Each row of a before or after table is a point. The points were changed in one or more steps. Then noise was added and the rows were shuffled. The steps act on columns, c1 being the first. Name the steps. A step turns or swaps two columns, mirrors them in a line or flattens them onto one, adds a multiple of one to another, or multiplies or shifts one. Angles are multiples of 10 degrees, from the lower column toward the higher: turns from -170 to 170, lines from 10 to 170 but not 90. Use the fewest steps. Two steps may share a column if one is a turn and the other turns, adds or multiplies; they go together, in the order done. Otherwise the lowest column goes first.

Before (11 x 3):
[[-15  -4  -7]
 [-20  -8  10]
 [  8  19  -3]
 [-17   8  -7]
 [ 10   2   0]
 [  3 -12   7]
 [  3   2   5]
 [  3  -1  -5]
 [  6   4 -13]
 [ -6  -4  -7]
 [-10  16  14]]
After (11 x 3):
[[ 10   0   8]
 [ 30  -2   1]
 [-58   8  -8]
 [-19   4   8]
 [ 17  -8  14]
 [  7  15  -7]
 [ 22 -20  -3]
 [-50  -9   7]
 [ 10  -2  -6]
 [-31 -13 -16]
 [-42   0   8]]
Steps: multiply c1 by 3; turn c2 and c3 by -170 degrees

Before (12 x 9):
[[ -6 -24  -9  12   3   5  -9  -3   7]
 [ -6  -9  -9  -8  14  -6 -18  13   3]
 [-11 -10 -20  10   5 -11   1 -14  -5]
 [ -7 -26   9   0  -2 -19 -13  16   4]
 [ 27 -19  -3   9  13 -17 -32   2  19]
 [-11  16   7 -35 -13 -17 -18   1  60]
 [  6 -17   2   3   9  27   2  14  -2]
 [ 11 -23   6 -48  -5 -17   1   3   4]
 [-12  21  10 -12   7 -10  15 -14 -13]
 [-10   0   5  -1 -20 -11 -53   5  14]
 [ 21  -3 -10  -3   7 -15   8  15 -11]
 [ -4  19  -5   9 -10   0  11  11  -6]]
After (12 x 9):
[[-31   5 -31 -12  12 -17 -15  16  49]
 [ -8  -2  13  -1 -21  -8   2  -9   5]
 [ 20  -7   9   2 -14 -32 -16 -16  26]
 [-12  10  22  -9  -7   2  -8 -13  -6]
 [-12   1  -2   5  -7 -54 -12  18  12]
 [ -7  14 -15   2  23  16 -10  -6 -16]
 [  8 -19   2   2 -13   2  29  -9  -1]
 [ 12  -5 -45 -21 -20   0 -16  -4   5]
 [ -3  -6  12  -1  14  11  -3  19  -8]
 [ -7 -17  -6   9 -26 -13 -18  -1   1]
 [ -6 -17  -2 -15  -5 -18  -6 -12   1]
 [ 23 -16  -1 -12  -2   7 -15  -4  -4]]
Steps: turn c1 and c9 by 20 degrees; turn c2 and c5 by 70 degrees; turn c2 and c8 by 70 degrees; mirror c3 and c4 in the line at 60 degrees; swap c6 and c7

Before (12 x 14):
[[ 17 -14   6  -8  -8 -10  -3  12 -17 -23   8 -13  15   6]
 [  5 -18   8  11 -18   2   9  10  37  -6  11   6 -16  22]
 [ 18  10   3   1 -22   5   6 -28 -17  17  -8  26   2  13]
 [  7  26 -13  22 -12  13  19 -16  -8  -3  -2  19 -11  10]
 [ 17 -19  -6   5 -31  12  19  -6  47  -1  -5 -11 -31  -1]
 [  3  20  15  22 -20  18  16 -18  -6   5 -16   8   7  14]
 [ 18 -20   5   8   5  18  17  -8  46 -11  -2   1 -19  10]
 [ 20   3   0   4  -5   4  -9  20  -8   5 -12   8  17  -2]
 [ 10  33   9  -8   4 -22   3   9 -11  -7  -5   1  17  -3]
 [ -3 -11   5 -21  -1  -4   5  20 -11  -1   7  -3  19 -11]
 [  6  14   5  17 -22   8   1 -22   4  -7  -8  27   3  -8]
 [  3 -18 -10  -3   0 -21   0  10   3  -2  -2 -13  23   1]]
After (12 x 14):
[[ 17 -46  22  15 -15  -4  16  14  19   3 -17  -1  14   7]
 [ -3 -36  -7   9  13  19   3   4 -17   5  -5  10  -3  17]
 [ -1  22  -8   6  14  30  -3  17  -4  -5   8   8   6  15]
 [ 22 -24  17   5 -16  -1   1  17   6 -10  -8 -20  -8   3]
 [ 18 -59  23 -13  -8   5  19  10  15   0  -2  -9  10 -12]
 [ -8  21  -3 -10   7   5   0   4 -21   2  -3   6   2  23]
 [-19   5 -21   5   6  10   5   5   0   7   8  -1 -11  19]
 [ -6   2  11   8   0 -23   9  20 -10 -27  11 -12  21 -16]
 [ -7   8   4   1  21   1 -10  18   6   7 -11  -6  -2  17]
 [ 16  -7   8   5  13 -31  17   2   1 -40  -2  -7  10 -18]
 [ 33 -27   1   3 -10   0   6  20  10  22  -8 -21  13   2]
 [ 14  -7   6  -6  -5 -36  20  32  -4 -32  -5   4  -1 -31]]
Steps: turn c1 and c8 by 60 degrees; turn c5 and c8 by -60 degrees; turn c2 and c12 by 160 degrees; add -1.5 times c7 to c2; swap c3 and c4; turn c6 and c9 by 110 degrees; turn c6 and c10 by 40 degrees; swap c13 and c14

Before (13 x 32):
[[-35  -9  24 -22 -24  -2  -5   6  -1  -7   6 -10 -19  -3   1  -3 -11  -5
   -1  10 -15  -6 -11   9   6  -1   4 -18   8 -13   1   2]
 [ -7  -1  -7  10 -18  13  16  11 -18 -14 -21  -4   3  -6 -27  14 -18  11
  -33 -20 -16   4  14  11  -7  -6  25 -14  14 -13   9  34]
 [ -6 -25  13  26 -25   1   9  -1  11  -7   4 -14  24 -15   1 -14   1   8
   10  42   4  -6  -8  -3 -15  11 -10   5  12  11   4  21]
 [-20   2  15  12 -15  -3 -20  10  28   2   5 -16 -22   1  -7  -3   4   3
   11   9  -3 -19  -7   8   1  18 -12 -12   7  -2   1   0]
 [-12  -9   0   4  -9  15 -44   3  -8  -5  -6   0  12  21 -37  10  -4  16
   -1   6 -19 -37  14  -8 -21 -26 -32   2   0 -13   0  18]
 [ -8  16  14   5  -3   8  -4   0  24  -4   9   0  24   7  17   2 -30   0
  -40  22   0  -8  13   0 -27  -4  -3   4  10  -7  -3  18]
 [-36  -4  28  -1 -24  -8   8  -5  11 -15   1 -13  34   4  10  -3   4  -4
    5  27  -1   5  17   4  -4  -3  10   9   1   2  11  15]
 [ 18 -18  10  -3   1  18  21 -18   4  13  19 -17 -21   9  -1 -27  15  30
    4   8  -4  14  12   5  16  14 -20   8  24  -2 -10 -17]
 [ 16  23  25  12  -5 -14   8   0 -22  -1  16 -23   6  10 -18  27 -12   2
   -5  -8  -4  17  26  -7  24 -16  -1   2  13  13  15   5]
 [ -1  23   8  -7   7  -6  -1 -33   1   0   2   7  15   1  -9  -4 -24  -1
   -1  17   2 -10  11 -14  18  22   3  -4   6  14 -20  18]
 [  0  29 -14  19  -8   5  15 -23  -4  26  -8   1  27 -18  10 -14  -3   9
  -10  23 -17   4  -6  -5  -5   6 -12 -15  -2  16   6  21]
 [ -1 -14   2  10  11 -14   2  -4 -11  -6 -18 -31  16  -5  -3 -13  -7 -10
  -12  17 -31 -15 -19   3  18  -9   1   3   6  14   7  22]
 [-15  13   7   1 -13 -10  17 -13 -14 -14  -1  -7  -9   8   0  -6   6   6
    8   3 -24 -22  15 -13   8 -25   6  14  13   6   7  35]]
After (13 x 32):
[[  4  23  13  27 -24   0   9  -2  11   6   3 -15  24 -18   1 -14   2   8
    2  42  -6 -12  -8  -3 -15  11 -10   5  12  10   4  21]
 [-31  20   2  10  11 -14   1  -7 -11   9 -18 -31  16   4  -3 -13 -14 -10
   12  17  -1   3 -19   3  18 -10   1   3   6  12   7  22]
 [  0  -8  14   5  -3   8  -3   0  24  -7   9   1  24  31  16   2 -60  -1
   26  22  -8  16  13   0 -27  -4  -3   4  10   0  -3  18]
 [-24   4   7   1 -12 -10  17 -21 -14  -2   0  -7  -9   1   0  -6  12   6
  -11   2 -15  24  14 -13   8 -25   6  14  13  15   7  35]
 [-19  31   0   5 -10  14 -44   4  -8 -13  -6   0  12  17 -37  10  -8  15
  -13   7 -12  23  14  -8 -21 -26 -32   2   0  -2   0  19]
 [ -5   4   9  -2   1  18  21 -28   4   3  19 -17 -20   4  -1 -26  30  30
  -10   8  19 -23  11   5  16  14 -20   8  24 -12 -11 -16]
 [-15  10  24 -22 -24  -2  -6  10  -1 -15   6 -10 -19  -2   1  -3 -22  -5
    2   9 -36  -2 -11   9   6  -1   4 -18   9   0   1   1]
 [ -5 -28  25  12  -4 -14   9   0 -22  11  16 -24   5  12 -19  27 -24   2
   -3  -8  16   2  26  -7  24 -16   0   2  13   7  16   4]
 [-16  -2  -8  10 -18  13  16  17 -18 -19 -22  -5   2  17 -26  14 -36  10
   30 -20  -7  -3  14  10  -7  -6  25 -14  13   6   9  34]
 [ -1   0  28  -1 -24  -8   8  -9  10  -6   1 -12  34   0  10  -3   9  -4
   -6  28 -36  -5  17   4  -3  -3   9   9   1  14  11  15]
 [ -3  10  15  12 -15  -3 -20  16  28  -1   5 -15 -22  -7  -6  -3   8   3
   -9   8 -20  16  -7   8   1  17 -12 -12   7  -2   1   0]
 [  2 -11   8  -7   7  -6  -2 -53   0  12   2   6  15   1  -9  -4 -47  -1
    0  17  -1  22  11 -14  18  22   3  -4   6   7 -20  18]
 [-17 -24 -14  20  -8   5  15 -37  -4  27  -8   2  27  -7  10 -15  -6   8
   19  22   0  16  -6  -4  -5   6 -12 -15  -2 -14   6  21]]
Steps: swap c1 and c21; turn c2 and c22 by 140 degrees; multiply c8 by 1.6; turn c10 and c30 by -60 degrees; mirror c14 and c19 in the line at 160 degrees; multiply c17 by 2
